Each row is a point. Two turns around zero, p and q, are shown by what they do to some points. Where does a point land after both, in the order given? Backwards means that the second turn is done in reverse. Each puzzle has new turns, and all numbers are rounded.
In the rows, zero is written as 128.

Turn p:
[185 129 130] -> [185 122 132]
[189 170 109] -> [194 166 119]
[ 98 133 119] -> [ 99 138 119]
[ 87  99 124] -> [ 84 105 118]
[ 90 119 162] -> [ 88 117 159]
[119 117 124] -> [118 119 122]
Turn q:
[126 109 147] -> [124 104 140]
[100 170 146] -> [ 91 161 148]
[138 168  78] -> [144 182  95]
[115  72 152] -> [118  67 132]
[162 121 117] -> [164 127 125]
Where do these land?
q, then p backwards: [146 133 117] -> [146 138 121]
p, then q: [ 67 177 109] -> [ 70 183 119]
p, then q: [141  94 129] -> [143  97 117]
p, then q: [157 109 157] -> [150  96 151]

Turn p:
[120  84 120  84 153 136] -> [116  91 143  81 145 148]
[169 115 166 103 194 101] -> [180 140 163  82 181 124]
[164 149  92 129 114 141] -> [155 125  82 134 111 143]
[129  99 177 128 182 131] -> [140 134 188 114 173 142]
[129 139  93 161 105 116] -> [125 119  90 164 123 112]
[135 121 136 117  95 118] -> [134 117 133 123  98 110]
[111 148 128 171  86 148] -> [110 141 122 183  94 129]
[ 80 142  75 158 124  86] -> [ 78 122  79 154 154  87]
[115 156 164 100 100 175] -> [113 164 150 115  74 159]
Turn q:
[137 120 106 153 146  64] -> [147 118 129 155 154  66]
[169 159 132 105 122 152] -> [155 164 119  94 128 151]
[ 94 143 135 108 156 154] -> [ 85 137 132 121 150 156]
[115 109 108 156 101 160] -> [123 108  96 151  94 147]
[182 121 164 114 160 138] -> [176 126 154 102 162 156]
[ 60 158 158 131 110 157] -> [ 65 153 151 150  99 161]
[139  87  94 129 101  72] -> [146  91 117 124 109  60]
Where do these land?
p, then q backwards: [157 114  97 120 146 158] -> [153 105 125 133 143 171]
q, then p: [129 107  80  95 174 112] -> [113 102 115  84 184 122]
q, then p: [ 84 181 140 129  98 155] -> [ 81 172 114 155  90 133]
p, then q: [162 113 105  83 118 111] -> [143 104 114  75 121 108]
p, then q: [142  79  78 121 147 122] -> [130  64 108 110 154 131]
p, then q: [121 150 180 149 145 126] -> [137 174 161 148 140 140]
p, then q backwards: [102 128 197 153  88 129] -> [ 93 149 179 147  92  86]
p, then q backwards: [128 152 149 174 108 110] -> [121 156 127 170 117  94]

Turn p:
[146 112 116 132 143  96 145 106 111] -> [148 117 129 122 147  96 139 102 111]
[143 165  99 103 120 157  97 114 111] -> [139 176 109 118 123 170 120 114 105]
[124 184 152 102  97 154 116 115 137] -> [109 180 147 121  84 159 131 125 134]
[101 106 104 164 119 113 198 163 140] -> [106  76 100 129 137  99 189 158 142]
[135 160 150  88 167 121  88 127 152] -> [130 181 152 107 147 131  85 126 158]
[ 77  66 112 134 130  92 129 140 127] -> [103  71  94 120 136  83  99 141 122]
[149 178 118 129 111 160 103 106 185] -> [125 182 116 153 108 168 134  99 174]
[124 189 149 162 150 151  78 110 109] -> [107 190 158 178 145 155 111 130 103]
[142 139 146 109 130 166 156  74  98] -> [122 129 169 107 121 162 151  81  97]
[129  64 134 135 103  51 136 168 119] -> [163  74 111 125 110  49 113 162 127]
[136 129 116 135 143 169 172 149  91] -> [132 106 137 113 153 165 173 148 101]
[129  45 140 144 124 105 118 165 154] -> [152  55 116 142 127 100  92 152 161]
Turn q:
[192 152  81 168 120 122 101 169 123] -> [199 151  74 148 120 123 126 163  99]
[ 98 142 151 112 136 134  73 115 180] -> [111 143 134 138 138 145  66 124 183]
[ 95 104 144 114 115 117 135 172 107] -> [ 88 101 138 126 119 105 125 167 114]
[ 92 132  87 127 111 104  76 120 166] -> [112 132  81 167 112 113  91 116 173]
[126 141 140 141 148 160 154 103  85] -> [114 142 145 115 144 158 151 103  84]
[112 146 114  82 130  85  84 137 147] -> [114 135  93 109 128  86  81 129 165]
[135  82 168 131 120  92 136 132  78] -> [125  88 171 129 132  82 124 127  82]
[156 122  89 160 165 114 143 154 136] -> [161 135  97 150 164 116 166 151 125]
[156 120 131 117 124 204 183  84 132] -> [145 111 153  94 118 203 178  95 128]
[119 139 173 129 111 148 195  94 125] -> [111 142 193 106 105 149 172 105 125]
Where do these land?
p, then q: [134 184 154  90 136 134 190 117 107] -> [ 93 149 176  57 112 124 150 130 134]
q, then p backwards: [148  79 160 166  94 134  81 164 111] -> [134  79 168 163 112 131  85 156  83]
q, then p: [135 112 110 161 131 123 137 145 155] -> [142 113 125 153 144 124 160 141 147]
q, then p backwards: [134 123 114 143 100 139  99 163 124] -> [122 114 123 140  96 132  97 158 114]
p, then q: [ 73 107  93 137 111 142 110 105 143] -> [ 89 109  84 169 119 138 126 102 131]
q, then p: [115 102  89 157 129 140 115 146 100] -> [128  97  98 148 154 132 143 138  91]
q, then p: [179 165 152  79 172 122 151  80 114] -> [143 172 171  58 138 132 116  76 135]
p, then q: [163 152 112 124 100 122 115  73 169] -> [156 166 129 137  92 144 138  70 151]
p, then q: [ 82 116 104 136 141 162  97 152 164] -> [100 121  83 166 145 163 116 149 153]
p, then q: [112 104 101 115 112  99  99 152 140] -> [142 115  75 141 120 104 111 136 139]
q, then p: [102 172 200 137 184  93 173 149  66] -> [ 83 175 201  80 153  82 125 177  88]
q, then p: [161 120 147  91 126 127 169  90 143] -> [140 118 164  88 104 126 129  88 158]
